Rows are points. Any point is a mix of the corners, with weights that add up to 1. It lies inside the corners' shape when no weight is negative. Say inside or outside, and name the corners with a negative weight.
In the rows, zero is written as 128.

Corners:
(1): [158  83]
(2): [159 125]
(3): [ 73 152]
Points:
[ 94 154] -> outside (1)
[ 88 134] -> outside (2)
[ 87 146] -> inside
[138 135] -> outside (1)
[168 106] -> outside (3)
[168 114] -> outside (3)

Corners:
(1): [125 174 147 166 152 159 178 168]
(2): [ 62 224 206 138  98  97 137 158]
(3): [169  95  97 141 120 116 129 155]
(4): [141 103 174 142 141 134 170  53]
(5): [190 155 145  97 148 123 158 173]
(6): [111 153 109 125 166 112 111 118]
(7): [153  67  97 110  91 192  98  12]
(8): [ 82 164 110  79  95  89 170 124]
(9): [101 134 147  88 144 171 122 207]
Points:
[139 121 116 128 113 128 138  95] -> outside (9)
[177  96 147 116 150 194 143 163] -> outside (2, 6, 8)
[114 143 127 113 130 118 145 123] -> inside
[153 123 115 130 139 144 149 138] -> outside (2)
[109 131 136 119 117 138 144 139] -> outside (5, 6)
[106 155  93 144 133 108 114 109] -> outside (4, 5, 9)
[150  94 121 104 126 138 145  75] -> outside (1, 2)
[134 120 156 134 134 130 159  91] -> inside
[116 141 130 119 139 121 140 114] -> inside

Corners:
(1): [155  95 135 181 149 115  94 110 156 110  63 133 163  62]
(2): [160 107 160 120 157 138  87  79  90 108  86  92  88 123]
(3): [187 189 112 171 170 107 141 140 164 133 106 116 117 151]
(4): [ 70 123 150 171 140 119 114 174 157 108 108 118 112 144]
(5): [170 187 201 180 103 112 163 147  95 142  72 190 176  97]
(6): [ 94 175 194  98 137 138 133 101 143 122 161 117 136 117]
(7): [ 93 149 173 104 176 138  67 183 164  78 183  88  74  65]
(8): [138 127 133 106 104 153 165 171 152  76 161 141 144 120]
(9): [112 118 149  68  56 137 146 179 109 158 161 144 184 175]
(10): [123 158 128 172  97 105  89  95 180 111 113 191 162 119]
(11): [135 121 101 115 151 179 116 123 185 140  81 109  87 106]
(12): [111 201 159 154 132 197  91  81  93 144  98 183 173 163]
(13): [122 150 104  82  87 123 157 168  96 145 155 134 130 145]
(14): [ 72 116 118 178  61 158 111 164 152 132 176 105 117 136]
(15): [167 127 124  98 176  94 175 167 142 138 155 142  79 181]
Points:
[145 123 140 152 139 121 119 131 145 119 100 137 141 104] -> inside
[145 145 127 150 107 134 136 131 122 137  97 160 149 141] -> outside (6, 7)
[137 157 150 133 118 114 154 149 132 134 122 160 157 152] -> outside (2, 7, 11, 14)
[125 140 133 119 120 138 133 144 135 124 136 127 123 130] -> inside
[116 157 150 126 109 150 125 138 129 125 137 136 140 140] -> outside (1, 15)

Corners:
(1): [182 135  74 109 105 162  92 122 151 124 140 182 203 134 125 155 150  85
 147  91]
(2): [139 188  87 132 112 101 118 170 156  80  53  96 119 194 174  93 158 155
 130 159]
(3): [ 95 107 130 133 146  69 172 138 109 112 102  84 161  74 138 133 147 107
 156 140]
(4): [186  58 182 136 173  84 180 184 139 126 107 113  66  88  98  84 127  80
  94 120]
(5): [153 175 101 154 199 197 198  84 110 118  90  98  86 105  66 147 111  90
  80  85]
(6): [191  96  98 121 176 165 149  80 205 203 103 131 169  99 113 163 111 120
 136 124]
(7): [148 165  76 103 106 127  83 187 114 144  64 141 196 192 113  92 141 133
 181 167]
(8): [ 97 124 137 116 114 134 129 124 126 126  83 131 155 102 164 163 160 115
  99 126]
(9): [191  94  94 110  96 163 173 150 134 154 152 144  92 108  61  88  64 111
 173 171]
(10): [127 134  98  65  88 106 163 140 135 135 103 110 122 199 149  86 135 110
 101  89]
(11): [163  77 155 161  85  57  96  82 143 135  94 108 118 102 176  92  83 133
 127  87]
(12): [108 116  86 106 146 176 121  73 113  58  66 104  80 120 121  97  91 127
  94 135]
(13): [142 177 100  72 170  96 157 126 133 133 135 142 171 127  71 141 124 139
 111  74]
(14): [131 174  76  93 122  85 139  91  97 129 144 167  80 173 119 104  69 106
 154 165]
(15): [148 169  82  73 128 157 136  77  86 124 140 103 164 179 144 111 164 158
 122 154]
(16): [ 72 176 166 146 131 120 106  76 192 110  64  55 117  86 165 123 162 129
 138 147]
(17): [137  91 137 185 151  97 186 117 165 162 126 179 134 116 130  77  87 140
 139 115]
(18): [142 125  81 139 108 116  87  98 143 137 119 117  93 119 109 163 166 147
 182 131]
(19): [126  91 145 148 107  97 101 142 194 105  80 134 166 164 148 168 166  90
  73 139]
(20): [183 144 102 119 164 184 171  91 109  95  98 201 158 151  98 142  55 150
 188  83]
(21): [102 164 115 145 182  85 135 173 120  85 111  64  96 120 133 114 113 147
 146  85]
Points:
[133 134 108 117 135 130 142 123 139 123  99 127 140 132 120 129 137 118
 129 137] -> outside (11, 21)
[114 140 113 123 128  92 123 141 115  90  86 120 112 128 136  95 119 130
 149 117] -> outside (5, 6, 9, 15, 19)
[144 107 129 115 143 130 171  91 133 133 108 127 116 113 117 115  96 117
 113 122] -> outside (1, 2, 7, 18, 21)
[132 133 107 112 134 130 144 117 132 114  96 112 115 139 126 111 121 118
 116 114] -> inside
[159 129 102 110 103 120 112 113 155 134 105 148 142 168 133 106 123 127
 137 143] -> outside (3, 5, 8, 21)
[128 117 127 146 138 116 122  86 166 121  91 115 136 104 146 144 153 112
 101 138] -> outside (7, 9, 10, 20, 21)
[141 137  95 112 130 146 138  93 129 125 103 133 139 132 124 119 116 129
 134 130] -> outside (4, 19, 21)
[143 136 106 124 141 135 141 113 132 120 105 123 129 121 114 130 125 115
 126 114] -> inside

Corners:
(1): [121 184 149 153  93 153 142 104  57 124  68 100  89 125 119 173 119  37
 105 138]
(2): [117 163 148 140 132  94 105  49  40 114 108 201  69 115 180 152 103 139
  80  56]
(3): [ 71  85 100 107 132 115  90 111 106 177 119 113 134 129 177 120 128 155
 157 126]
(4): [ 74  75 116 121 125 121 128 155 146 134 150 113 162 193 149 113 124 109
 168 112]
(5): [104 169 130  93 128  88 128  76  95  75  96 145  66 119 178 129  72  78
 147  97]
(6): [ 83 124  91 155 121 141  88  94 159 148 151  71 129 157 154 165 165 120
 144 148]
(7): [122 125 166 180  74 106  90  81  97  73 106 161  58  83  98 129  29  55
  84 142]
(8): [163  56 108 122 154  99 131 150 121 134 139  44 130 148 152 152 138 173
 156 162]
(9): [130 117 118 112 125  61  74 105 115 160 183 125  77 130 189  81 106 114
 127 112]
(10): [149 103 126 130 119 125 183 177 134 166 184  89 121  40 105 229 178 132
 125 122]
(11): [163 164 138 152 114 116 194  98  94 121  68 103 100  97  36 155 125  99
 114 146]
(12): [184 166  93 160  72 167 170 119 141 144 185 102 133  71 105 201 135 139
 138 159]
(13): [143 161 155 191  67 163 106 145  93  99  76 113 139 136  79 113 187  55
 183 167]
(14): [180 210 106 156  72 119 210 175 143 131  89  66 120  67  93 148 154 128
  97 155]
(15): [157 109 114 117  55 126 170 168 165 172 125 133 103 146  97 212 176 150
 106 119]
(16): [142 118 133 165 133 197 126 157  86 126 128 139 116 144 106 106 155 116
 128 223]
(17): [135  81 127 140 144 129 135  90 138 157 128 126  82 149 196 108 113 128
 141 100]
(18): [124 117  59 137 136 149 134 179 125 147 135  97 104 133 133 146 134 112
 131 124]
(19): [189 121  91 118  73 149 148 141 165 118 112  74 155  86  97 185 167 113
  96 147]
(20): [ 98 116 157  98 154 154 104 116 123 127 159 122  90 145 154 160 114 151
 163  75]
(21): [117 159 151 121 175  69  86  76 159 146 133 199 105 133 180 162  64 148
 145 102]
Points:
[113 116 115 116 130 127 118 118 118 137 149 144  94 124 164 150 100 121
 127  99] -> outside (6, 8, 11, 13, 14)
[135 123 116 130 117 119 135 120 140 148 137 115 109 120 141 166 125 134
 123 115] -> outside (5, 13, 16)
[133 127 120 116 118 112 145 129 132 145 144 117 102  98 134 164 116 120
 129 108] -> outside (2, 6, 8, 13, 16)
[128 141 126 142 114 132 128 112 114 122 111 125 107 128 132 149 120 112
 130 129] -> outside (9, 10)
[134 136 124 143 117 126 126 126 122 136 127 119 117 121 125 153 133 124
 129 139] -> outside (5, 17)
[123 126 129 128 123 136 125 121 122 133 136 111 106 128 137 156 128 128
 140 119] -> inside
[135 141 123 136 110 127 134 123 113 127 123 116 107 114 123 159 127 116
 124 127] -> outside (17)
[131 133 120 137 113 116 139 122 121 136 122 113 115 121 133 153 126 115
 129 124] -> outside (16, 20)
